Every row gives one point. Examples show where two turns around zero, p and q, send a point. Where does a point land after both, in the order given? Backwards means that the second turn is done in reverse. Each puzzle has new turns, and all numbers are rounded.

Turn p:
[3.4 -1.1 -0.1] => [3.1 -1.7 0.7]
[-4.2 -2.1 0.6] => [-4.1 -1.2 -2.1]
[-0.3 1.8 0.6] => [-0.5 1.4 1.2]
[3.1 -2.7 4.5] => [0.8 -5.0 3.4]
[-2.0 4.1 -5.6] => [0.7 6.5 -3.2]
Turn q:
[-1.5 -2.0 -6.7] => [-2.0 1.5 -6.7]
[-2.4 0.3 3.0] => [-1.0 -3.0 2.2]
[-0.6 1.6 0.1] => [-1.4 0.4 0.9]
[-3.0 2.7 1.1] => [-3.5 -1.1 2.0]
[-0.1 -0.9 0.1] => [0.5 -0.6 -0.5]
[7.6 -1.8 2.4] => [7.4 2.8 2.0]
Where do these land?
q, then p backwards: [1.3 -3.8 2.1] => [3.9 -2.1 -1.0]
q, then p: [3.9 4.4 0.3] => [-1.2 2.6 5.2]
p, then q backwards: [1.5 0.4 2.4] => [0.0 0.8 2.7]
p, then q backwards: [0.4 0.4 -3.1] => [2.0 -1.4 -2.0]
q, then p backwards: [-7.0 -1.4 -1.8] => [-4.6 -5.5 1.4]

Turn p:
[1.5 0.7 -4.2 0.6 -14.4 -0.6] => [4.0 1.3 3.1 -1.1 -13.9 -2.6]
[-1.3 -1.1 2.0 2.2 1.8 -1.7] => [-0.4 -1.8 1.7 1.9 2.6 -1.2]
[-1.5 1.7 -2.9 -0.5 3.3 -1.8] => [-4.2 -0.5 -2.8 0.7 0.8 -0.8]
[2.3 1.5 1.7 2.0 2.9 -1.1] => [-0.1 2.3 -0.2 2.8 3.2 -0.9]
[1.5 1.5 2.2 -1.1 0.9 -0.6] => [-0.3 2.7 1.0 -0.5 1.8 -0.1]
[-2.2 -3.8 0.8 -1.0 1.9 -0.9] => [-0.1 -3.7 0.2 -1.9 2.6 -0.9]
[4.9 -0.3 0.5 -1.4 1.2 0.1] => [2.4 3.5 -1.9 -1.1 1.9 -1.2]
[-2.3 -1.3 -2.7 1.0 -0.2 7.1] => [1.9 -3.4 -2.8 0.5 -2.0 6.2]
[-3.0 1.0 2.7 -1.8 2.7 -0.6] => [-3.3 -0.6 1.9 -1.2 3.2 1.3]
Turn q:
[5.8 0.6 -5.9 2.7 -0.1 2.5] => [4.0 -2.4 -3.4 3.1 6.2 -0.7]
[-3.5 -1.3 -1.1 3.2 -3.3 -4.3] => [-3.7 -2.8 0.7 -1.1 -1.0 -5.5]
[-3.3 1.9 -1.2 -0.5 -2.7 2.0] => [-2.8 2.0 -2.5 2.5 -1.2 -1.3]
[5.4 -2.8 -2.7 2.5 -3.6 1.6] => [1.3 -6.3 -2.4 2.8 3.2 0.7]
[0.0 1.3 4.3 1.5 2.5 1.5] => [1.3 1.8 4.4 1.7 -1.1 1.6]
[0.2 1.8 0.9 -3.9 0.9 -1.2] => [1.7 2.1 -1.4 -2.2 -2.5 1.1]
[-2.5 -3.1 3.8 0.8 4.8 2.2] => [-2.4 2.3 5.7 -0.8 1.3 3.7]
[-2.2 1.5 1.8 -6.3 1.6 -4.2] => [0.5 3.4 -1.1 -5.9 -4.7 0.5]
Where do these land?
p, then q: [-0.8 1.4 -0.8 3.0 6.2 0.3] => [-1.6 2.3 2.7 0.3 5.5 -2.3]
q, then p: [1.5 -3.3 3.4 -2.5 -2.2 1.1] => [3.5 -2.6 0.3 -1.6 -1.9 3.4]
p, then q: [2.2 3.0 -3.2 2.4 2.3 3.3] => [0.1 0.8 -1.7 4.0 4.1 -3.0]
q, then p backwards: [1.7 0.4 2.4 -3.1 -3.2 -3.9] => [-1.1 -2.3 -4.0 -1.2 -4.2 1.3]
q, then p: [-0.4 0.7 -3.2 2.9 4.6 0.6] => [-2.9 2.5 -0.9 1.4 4.8 -0.6]
p, then q: [-3.1 1.3 2.9 -4.2 -4.1 0.0] => [-1.7 1.4 -0.5 0.5 -5.8 3.9]
p, then q: [-0.9 -4.0 0.2 -5.5 -5.3 -2.3] => [0.1 -2.1 -3.4 -4.4 -5.8 3.5]
p, then q: [-0.1 0.5 -1.7 7.0 1.6 1.1] => [-0.6 -3.2 3.0 3.0 4.4 -2.9]

Turn p:
[-2.4 3.0 -1.7 0.3 1.7 2.8 2.8 0.1] => [0.7 2.2 -0.2 -3.1 -0.8 -0.7 4.4 0.9]
[-5.3 -2.0 -3.2 -1.4 0.6 -0.5 1.1 0.2] => [1.6 -2.0 -0.6 -4.2 -1.2 -4.0 0.6 -1.9]
[-3.7 1.3 1.1 2.7 0.7 -0.9 2.2 -0.2] => [-1.9 2.7 1.3 -1.2 -1.9 -3.0 1.3 -1.1]
[1.1 -2.2 2.5 -2.1 3.5 -0.6 1.4 -0.8] => [1.8 0.5 0.0 2.6 3.0 -0.7 1.0 -3.4]
[-0.4 0.0 1.3 -1.0 -1.3 -4.3 2.2 -2.2] => [-0.7 -1.0 3.1 1.1 -2.1 0.3 -0.2 -4.0]
[0.7 -1.3 1.2 -0.8 -3.4 2.3 1.9 1.0] => [-1.7 -2.3 2.6 -0.6 2.6 0.4 0.9 1.6]
[1.3 -1.8 0.3 2.6 -0.7 2.1 -2.6 -2.8] => [-3.5 0.3 -3.1 -0.2 1.8 1.6 -1.9 0.0]
[16.8 0.9 -5.5 1.1 -1.0 -3.1 -6.1 1.6] => [1.5 -5.5 -6.6 11.4 -3.3 10.2 -2.7 6.1]
[-4.4 2.5 2.1 -2.6 -0.6 2.0 -2.2 -0.9] => [1.6 3.1 2.2 -4.9 1.3 0.6 -2.0 -0.4]
[-3.8 -0.3 1.9 1.3 0.5 0.3 -0.5 3.8] => [0.3 2.0 1.5 -1.0 0.6 -4.6 -1.3 1.9]
Turn q:
[4.7 -2.1 -2.2 -3.4 -1.5 1.8 -4.8 -2.9] => [1.6 -2.2 7.4 -1.7 -0.7 2.2 1.1 -3.0]
[-5.1 -5.3 2.8 -0.9 -4.4 4.3 2.7 -0.3] => [-0.3 -0.9 0.8 6.7 -3.3 0.1 4.5 5.5]
[2.5 0.7 2.0 1.1 -1.3 2.9 1.0 -3.1] => [-0.7 4.3 2.3 0.5 -1.7 1.8 1.3 -0.6]
[0.0 -2.7 2.3 2.8 -3.9 -1.6 3.6 4.9] => [0.0 1.3 -0.8 4.5 -2.3 -5.9 -2.6 2.4]
[-5.5 2.6 2.1 -2.6 3.7 -1.8 0.5 3.6] => [-2.3 -3.5 -6.1 -2.7 0.0 0.2 -0.8 4.0]
[0.5 -0.8 -4.9 3.0 -0.8 0.0 1.5 -3.6] => [3.3 1.9 0.0 2.5 2.9 0.3 2.3 -3.9]
[1.7 0.4 -0.1 1.1 4.9 -2.1 2.1 -0.6] => [1.8 2.7 -1.5 -3.5 3.1 -0.9 -0.8 0.9]
[2.5 2.4 1.5 1.2 2.4 -4.9 -4.2 -3.4] => [-4.1 1.0 1.8 -4.9 4.3 -0.9 -0.3 -3.2]
[1.5 4.4 -1.9 1.3 4.6 -1.1 -5.1 4.6] => [-1.0 -2.4 -1.6 -3.7 2.7 2.5 -7.5 -2.1]
[-2.7 0.3 -1.6 -3.5 -3.7 2.5 2.7 0.7] => [1.8 -2.2 -1.9 2.4 -4.9 0.7 2.8 0.0]
Where do these land?
p, then q backwards: [-2.0 -4.7 2.8 5.4 2.1 0.2 0.6 2.8] => [-1.3 -1.5 3.0 4.3 -2.2 -6.0 1.4 1.3]
p, then q: [0.2 3.7 -0.5 -0.5 -1.1 -4.2 0.8 0.5] => [-2.7 1.8 2.0 2.5 -3.3 -1.0 0.0 -0.9]
q, then p: [1.1 -4.4 1.8 -1.4 -1.7 0.0 -5.0 -1.0] => [-1.5 2.2 3.0 1.7 3.9 -3.7 -1.8 -1.8]
q, then p backwards: [1.1 6.3 0.9 -2.2 1.5 0.9 -0.4 -1.2] => [-2.0 2.4 -2.4 0.7 -1.0 0.9 -1.4 -5.6]
q, then p: [-1.4 -1.8 3.2 5.8 0.4 0.7 5.6 -1.5] => [0.8 4.0 0.3 1.1 -6.4 -0.9 2.8 4.0]
q, then p: [-3.8 -4.5 2.3 5.6 -5.0 3.1 3.2 2.8] => [-5.6 2.8 -1.0 2.4 -5.5 -4.2 -0.9 5.3]
p, then q: [-2.3 -2.8 -2.0 -3.4 0.1 -0.5 -2.5 -2.4] => [1.8 -1.9 4.4 -2.3 1.2 1.0 2.4 -1.0]
p, then q backwards: [3.3 -3.7 -1.3 -5.0 -1.9 0.0 -0.6 0.4] => [-2.4 -2.1 -4.9 -1.1 1.6 0.6 -3.7 1.8]
q, then p: [0.1 4.3 -1.4 -3.4 4.2 0.0 -0.6 1.2] => [3.6 -3.8 -1.6 -2.7 2.8 2.5 0.0 0.1]
q, then p: [3.8 7.5 -5.7 -1.0 1.4 -0.4 -1.1 -1.6] => [0.8 -1.3 -2.9 -3.8 2.3 7.9 0.6 -4.2]
